Each row of a before or after table is a point. One or more steps were done to the points. Then noise was added and the rows were shuffled. The steps act on how far a point lies along the listed directions, d1 being the first. Write out the steps. A step turns or swaps two directions, mirrors them in a line or flattens them onto one, adds a multiple of one to another, or multiplies one. Angles are multiples of 10 degrees, from the lower direction toward the higher: turns from -170 to 170, lines from 10 to 170 but not 90. Use the fewest steps. Two steps may share a direction if one is a turn and the other turns, adds or multiplies; they go together, in the order done. Otherwise the lowest direction goes first.
In the rows, 128 means zero.

Directions:
(1): [161  95 150]
(2): [136 106  81]
Before (10 x 3):
[[118 161 123]
 [146  88 104]
 [ 92 169 126]
 [113 158 181]
 [154  92 146]
 [ 87 130  73]
 [142 101 111]
 [144 129 158]
 [161 109 192]
 [140 130  92]]
After (10 x 3):
[[149  90  82]
 [128 134  94]
 [ 94 152 105]
 [133 109 194]
 [ 95 159 148]
 [136 152 156]
 [165  90 139]
 [104 141  57]
 [161 115 134]
 [105 150 142]]
Steps: turn d1 and d2 by 170 degrees

Directions:
(1): [136 125  90 139 143 188]
(2): [ 59 112 138 122 134 143]
(3): [134 137 156 143 194 126]
Before (8 x 6):
[[130 133 139 109 118 111]
 [178 146 134 114  69 108]
 [185 140  86 139 153 181]
 [157 128  98 123  88 145]
 [173 147 114 121  96  95]
 [ 99 135 145 108 119  97]
 [ 98 132 137 117  86 106]
 [146 120 134 130 100 114]]
After (8 x 6):
[[106 126 134 108 116 129]
 [ 98 125 146  94  25  97]
 [113 110 132 122  81 117]
 [207 154 144 128 139  81]
 [145 124 106 106  36 107]
 [ 84 121  97 115  66 153]
 [101 131 131 104  68  80]
 [ 83 128 117 114 126 147]]
Steps: turn d1 and d2 by -80 degrees; multiply d3 by 2

Directions:
(1): [115 160  81 173 120 110 162 142]
(2): [123 145 162 115 145  58 145 117]
(3): [157 133 115 141 182 143 142  76]
(4): [194  98 129 147  96 107 139 130]
(5): [132  99 136 144 180 127 135 185]
(6): [157 185 168 134 125 157 139 149]
Before (13 x 8):
[[125 173 169 133 108 118 150  79]
 [ 32 198 141  92 199 175 103 150]
 [159 149 106 135 140 165 150 157]
 [ 97 114 106 112 179 133 125  88]
 [127 163 124 147 163 178 131 122]
 [149 162 127 129 105 152 120 114]
 [108 131  95 160 147 160 136 134]
 [139 164 111 166 140 136 141 113]
 [ 90 141 120 116 108 158 110 198]
 [117 196 172 102 125  26 164 158]
 [128 151 170 134 167  96 142 125]
 [118 102  95 133 139 128 140 135]
 [137 155 117 140 170 151 123 119]]
After (13 x 8):
[[ 57 217 179  76 194  88 124 122]
 [ 95 152 118 135  86 161 130  76]
 [127 179 139 148 132  97 156 125]
 [142 159 127 125  97 118 123  99]
 [121 164 107 163 107 120 147 129]
 [ 80 169 104  94 118 230 101 150]
 [ 88 123 105 126 169  96 143 132]
 [138 138 182  89 143  99 121 149]
 [120 142 136 152 138  82 155 143]
 [169 165 128 130 121 111 161 148]
 [131 103 117 133 144 108 143 150]
 [130 172 119 148 141 103 133 133]
 [100 159 123 148 141 178 120 137]]
Steps: turn d1 and d3 by -50 degrees; multiply d3 by 0.4; mirror d2 and d4 in the line at 110 degrees; turn d5 and d6 by 30 degrees

Directions:
(1): [101 126 116 119 204  99 140 138 134 159 161]
(2): [133 138  92 139 140 104 156 120 192  90  92]
(3): [174 109 190 110 147 125 136  87 160 137 132]
(4): [165 168 122 149 116  68 102 128 119 170 111]
(5): [171 163 122 131 170 148 154 124  76  95 115]
(6): [151 154 105  59 133 152  88 150 153 131 132]
Before (9 x 11):
[[115 154 101 180  71 111 135 143  99 121  96]
 [117 131 149 119 103 100 112 135 147 184 141]
 [132  95 138 129  96 137 160 120 187  84 113]
 [ 83 131  83 101 120 151  98 156 149 113 128]
 [111 105 159 158 117 114 148 120  92 126 117]
 [109 155  43 142 163  93 133 152 161 115 113]
 [ 43  91 101 126 131 130 139 151 165 140 158]
 [ 85 122  94 151 189  97 161 120 214 125 121]
 [ 71 121  86 116 118 127 113 176 134 143 159]]
After (9 x 11):
[[151 142 136  83 127 110  96 138 138 148 117]
 [ 89 130 113  85 108 150  89 168 124 163 158]
 [112 140  86 150 135  64 141 155 162 141 124]
 [126 137 137 143 156 131 140 147  52 144 162]
 [100 143  67 149 116 167 126 162  65  93 126]
 [125 132 144  98 183 146 163 129 131 128 146]
 [ 88 123 130 172 146 120 131 131  68 142 141]
 [132 197  54 161 160 136 142 153  97  95  92]
 [143 174 112 149 178 103 142 142  56 154 139]]
Steps: turn d1 and d5 by 110 degrees; turn d2 and d3 by -60 degrees; turn d4 and d6 by 150 degrees

Directions:
(1): [147 114 105  95 170  89  84 100 124  83 137 108]
(2): [107 125  97 138  79 139 105 147 137  66  87 146]
Before (8 x 12):
[[144 114  85 112 131 106  87 106 127  31 107 104]
 [168 125 121  81 165  79 103  64 135 102 129 113]
 [125 151 156 140 135 144 156 132 137 178 136 111]
 [123 140 156 125 160 135 155 142 136 216 167 130]
 [173 136 146 100 213 109 120  82 135 184 181 100]
 [131 139 171 132 132 150 174 117 120 231 163 125]
 [141  98  87 107 138  85  45  69 114  41  99 112]
 [126 122  86 102 114 105  58 123  95  43 112 106]]
After (8 x 12):
[[136 130 155 118 140 135 145 110 117 196 152 121]
 [141 123 104 127 114 125 115 119 128  72 112 111]
 [127 112 111 131 113 111  83  81 117  84 101 126]
 [126 149 149 134 139 137 142 127 139 166 135 109]
 [160 136 144 114 184 122 128  99 142 176 160 115]
 [129 129 140 118 161 128 134 136 135 188 160 130]
 [121 134 101 119 101 120  88 129  94  84 112 111]
 [155 133 136  97 139 107 124  78 141 123 118 127]]
Steps: multiply d1 by 0.4; multiply d2 by 0.7

Directions:
(1): [ 92  99 167 162 100 128 146  76 173 131 165 120 122 150]
(2): [116 113  96 112 114 180 146  77 126 128  95 159 177 102]
(3): [140 161 118 119 147 128 116  64  73 137 176  96 122 121]
Before (13 x 14):
[[128 118  93 118 144 169 139 186 122 112  66 160 156 107]
 [155 131 138 133 148  92 101 191 136 137 147 105  77 150]
 [134 134 111 124 118 134 126 118 122 136  99 137 157 113]
 [151 164 128 103 167 100 115 168  82 118 139 104 103 140]
 [130 134 102 121 133 171 154  90 105 127 114 143 167 111]
 [150 153 132 126 153  98 102 199 108 127 110 121 106 143]
 [135 153 121 134 135 115 123 132 113 131 138 123 120 139]
 [141 159 141 140 147  93 116 141 117 130 159 101  74 140]
 [130 119 122 127 134 126 126 180 144 130  75 151 140 111]
 [119 125 158 132 134 114 125 101 139 121 148 100 119 140]
 [137 144 161 142 151  89 106 159 125 137 193  85  75 156]
 [141 117 186 169 131  55 126 190 176 129 145 102  58 153]
 [128 143 133 138 136  95 117 147 113 128 146 107 108 133]]
After (13 x 14):
[[128 117 123 127 131 128 127 177 147 130  74 153 142 112]
 [126 142 148 148 135  80 115 159 123 128 157  99  94 143]
 [129 136 154 126 143 107 118 110 125 122 150  94 114 138]
 [143 152 181 152 158  57  96 190 129 137 214  67  46 173]
 [131 142 164 130 150  82 123 177 125 116 156  99  85 164]
 [139 141 160 146 144  79 105 212 137 126 125 113  87 162]
 [157 134 160 146 152  64  93 216 145 137 165  91  51 167]
 [139 158 162 153 148  71 112 161 130 130 175  90  53 155]
 [114 103  96 124 130 183 149 169 139 111  59 170 168 107]
 [128 147 133 142 129 109 126 136 127 131 144 121 114 146]
 [127 125 109 125 110 145 133 106 131 136  92 144 168 111]
 [169 150 190 163 158  18 101 234 144 130 165  76  25 161]
 [117 118  97 121 120 193 166  66 117 127 102 157 186 105]]
Steps: flatten d1 and d3 onto the line at 60 degrees; multiply d2 by 1.6

Directions:
(1): [101  87  99 152 135 136 136 135 100 167 114  98 200 165  99 128 100 112
 124 173]
(2): [ 74 147 152 160 159 146 182 103  90  84 136 123 124 116 119  66 143 110
 118 122]
(3): [171  90 124 119 155 114 156  71 118 136 184 102  83 154 105 127 100 160
 105 136]
(4): [118 125 192 160 130 161 134 177 175 169 144 135  97 181 102 110 138 139
 134 132]
Before (10 x 20):
[[172 168 127  89 144 102 156  49 117  52 159 133  53  71 151 139 134 147
   97  91]
 [107 144 132 117  88 136 105 147 165 129 113 156 122 121 133 131 125 128
  138 126]
 [139 125 181 154 107 154 104 209 188 168 136 152  99 174 105 127 152 136
  146 132]
 [131 125 168 155 150 144 155 151 156 159 158 108  97 185  93  77 130 134
  124 138]
 [ 97 140 177 157 112 149  96 219 172 164  94 148 137 162 137 135 139 101
  171 135]
 [143 148 164 132 109 139 106 215 187 160 144 144  84 165 115 128 147 141
  145 108]
 [127 128 122 132 123 127 133 121 135 114 140 142 130 127 133 118 127 144
  148 141]
 [181 126  96  85 119 105 140  69 116 118 162 124  87 106 153 159 110 149
  128 107]
 [187 149 156  95  91  97  81 115 158  97 137 158  39  96 158 148 159 144
  144 101]
 [127 107 171 118 110 138 114 164 182 179 138 130 110 194 113 139 138 154
  157 120]]
After (10 x 20):
[[182 131 146 100 108 127 121 128 171 153 164 135  62 141 144 161 124 156
  143 102]
 [129 124 122 133 116 128 132 129 140 119 135 143 134 132 134 120 130 142
  149 146]
 [147 105 209 161 122 143 128 141 164 156 165 132  44 186  90 109 143 144
  134 139]
 [128 107  83 135 122 122 108 163 130 176 103  99 195 165 109 126 110 112
  136 163]
 [105  74 120 173 150 142 159 134  93 155 148 101 170 181  74  97 109 115
  120 180]
 [170 167 198 119  99 146  99 186 222 155 130 162  58 144 130 169 153 153
  132 105]
 [104  74 117 127 139 125 153 104 106 164 144  94 166 193  95 120 105 139
  132 152]
 [102  92 121 164 148 139 167 157 109 166 161  89 152 192  75  92 111 123
  119 160]
 [ 86 124 138 141 120 144 152 110 132 121 141 130 118 142 106  93 116 128
  121 137]
 [ 68 103 136 175 171 135 176 117  72 119 130 101 167 158 106  84 103  90
  131 163]]
Steps: turn d1 and d4 by -80 degrees; mirror d2 and d3 in the line at 130 degrees

Directions:
(1): [124 124 152 128 119 126 152 171 141 181 132 188 140 117  94 130 134 132
 134  67  81 189 133 157]
(2): [137 154 111 142 106 123 138 147 191 142 149 132 155  64  92 171 115  78
 121 182 150 116 112 146]
(3): [ 82  92 135 144 138 149 138 163 125 168 116  61  80 124 104 157 168 101
  96 129  93 103 150 108]
(4): [178 126 129  72 130 124 128  99 159 159 173 124 126 131 145 185 124 141
 157 112 103 114 172  69]
Before (8 x 24):
[[147 127 123 116 135 114 164 118 142 144 143 123 137 118 134 143 119 114
  138 116 132 115 142 104]
 [159 129 148 102 132  99 134 120 157 151 154 171 161 118 119 148 116 132
  161  80  88 160 137 124]
 [172 174 134  99  97 102 136 101 150 122 184 174 177 119 154 141 112 146
  157 116 144 156 142 124]
 [164 147 107 146  92 104 105  87 112  69  99 138 164 139 154  86  78 137
  143 165 203 135  92 167]
 [ 87  90 150 121 164 139 141 127  35 106  91 149 114 209 178  67 140 194
  145  44 117 132 130 135]
 [141 100 127 144 157 138 116 118 113 107 114 149 114 144 149 130 129 148
  147 100 105 124 157 131]
 [185 180 115  96 124 114  83  47 122  81 140 176 164 135 192 124  89 178
  188 142 176 106 125 105]
 [ 91 130 128 159 122 115 146 196 142 136  96 142 122 115  82 104 134  93
  106 112 125 172  95 188]]
After (8 x 24):
[[ 84 108 134 146 144 119 123 157  83  98  78  96  86 175 127  73 147 130
  104 102 127 141 113 146]
 [183 199 118 116  99 107 103  96 171 115 149 219 190  84 141 148  83 146
  183 143 167 140 109 155]
 [167 168 138  96 107 104 124  89 117 100 167 174 170 150 170 112 112 167
  164 101 147 155 146 123]
 [160 123 137 100 152  99 109  77 110  91 139 129 138 161 174 115 115 158
  158  97 119 120 140  94]
 [146 121 128 107 137 114 167 119 134 144 137 129 136 125 139 134 119 126
  143 103 124 127 146 106]
 [156 148 119 161  78 103 129 142 139 115 101 184 179 108 114  97  85 116
  142 136 175 180  85 201]
 [153 115 108 153 149 135 113 108 142  87 122 128 127 112 145 150 117 121
  141 151 137  95 149 131]
 [109 144  92 151 139 131 129 105 137  64 126  74 145 109 155 140 108 100
  125 224 215  27  95 131]]
Steps: turn d1 and d2 by -120 degrees; turn d3 and d4 by 10 degrees

Directions:
(1): [ 95 123 133  72 104 111 133 105 180 117 144 108 101 138  97 121  67 168
 174 105 137 131 177 127 141  92 143 139 124 123 187 172]
(2): [200 176 156 171 138 141 132 111 139 151  99  96 128 106 104 152 127 167
 132 119 175  95 125  96 145 115 173 141 149 151  96 185]
(3): [103 160 128 200 131  93  94 131 154  63 103 170 112  55 132 125 126 131
 153 115 125 130 174 140  94 136 137 141 119  85 119 119]
(4): [139  70 111 126  99 136 166 136 100 118 139 120 139 117  86  94 173 134
 148 114  92  94 153  84 162 133 177 182  96  80 101 114]
(5): [126 133  85 129  99 167 108 114 120 133  96 109 169 141  90 142  97 124
 154 163 141 138 140 144 107 152 184  37  82 104 115 114]
(6): [131  90 135 138 155 127 120  93 144 112 108 112 148 114 201 151  88 114
 142  91  94 138  71 134 175 181 184 142 113 124 156 142]
Before (9 x 32):
[[167 141 125 172 129 143 121 107 143 116  92 123 122  82 130 133 112 138
  135 115 150 125 120 103 157 139 167 123 119 127 114 124]
 [154 137 154 135 144 113 145 100 141 139 129 105 107 105 128 141 142 161
  135  94 150 101 124 118 172 109 148 209 159 155 124 182]
 [146  86 133 139 130 135 161 140  97 137 116  95 133 121 122 126 162 134
  121 124 124 106  98  97 171 137 168 179 118 131  98 131]
 [115  81 136 109 110 110 121 112 147  89 138 124 128 114 130 128 115 147
  156  99 104 112 160 111 146 123 158 168 128 100 131 145]
 [ 97 108  66  69  99 169 130  96 138 139 126 110 152 188 118 131  83 115
  134 143 122 166 112 160 101 157 141  44 115 125 160 101]
 [ 95 161  76  73 100 131  94 122 139 142 139 133 133 168  85 138  59 137
  141 180 161 165 169 168  81 106  96  22 119 143 164 127]
 [ 88  86  81 101  71 129 123 134 111 130 142 166 135 140  80 100 137 127
  149 181 116 158 171 153  92 127 125  90  80 105 121  62]
 [142 108 159 144 159 101 127 124 116 119 146 139 116 113 182 113 152 120
  111  83 121 100  99 133 129 147 128 181 151 121 122 142]
 [179 133 133 154 136 120 124 103 142 129  84 111 170 111 179 149 104 100
  133  90 106 117  77 124 166 175 181 134 120 114 114 132]]
After (9 x 32):
[[143 108 111 152 104 140 111 129 109 105 115 130 155 115 103 134 153 130
  139 142 122 108 155 113 109 138 165 112 118  94  74 111]
 [188  79 172 178 160 106 147 103 119 146 127 144 126  93 201 136 161 134
  108 100 103 122  54 103 189 159 156 223 147 166 110 130]
 [204 159 159 171 179 135 156 130 114 162 133 131 107 134 184 140 194 123
   51 101 143 114  48 101 131 135  81 193 216 189  86 141]
 [140 183 137 128  96  89 137 158 147 125 135 155 111 117  81 101 151 132
  127 120 145 106 187 118 101  80  75 157 152 116 105 120]
 [113 134 108 102  90 129 106 107 143 118 128 112 130 136  69 110  86 158
  177 127 164 104 189 148  86 116 183  76 100  89 139 156]
 [182 140 151 176 205 108 116 134  93 159 135 152 133 122 247 162 152  88
   47 123 121 139  17 132 151 164  70 152 188 196 111 125]
 [111 127 116 136 115 119 126 144 129 104 134 163  93  96 118  95 146 120
  114 125 131 138 156 118 127 108  82 145 127 116 126  78]
 [ 72 120  61  89  78 152 113 116 109 130 125 121 149 152  60 122 124 123
  157 172 141 143 180 168  98 123 147  64  82  98 120  95]
 [ 98  92 108  98  91 127 159 148 111 129 137 103 115 138  63 104 145 150
  142 143 136 117 163 109 135  99 147 148 104 115 121 125]]
Steps: multiply d5 by 1.6; turn d1 and d5 by 150 degrees; turn d3 and d6 by -20 degrees; turn d2 and d6 by -150 degrees
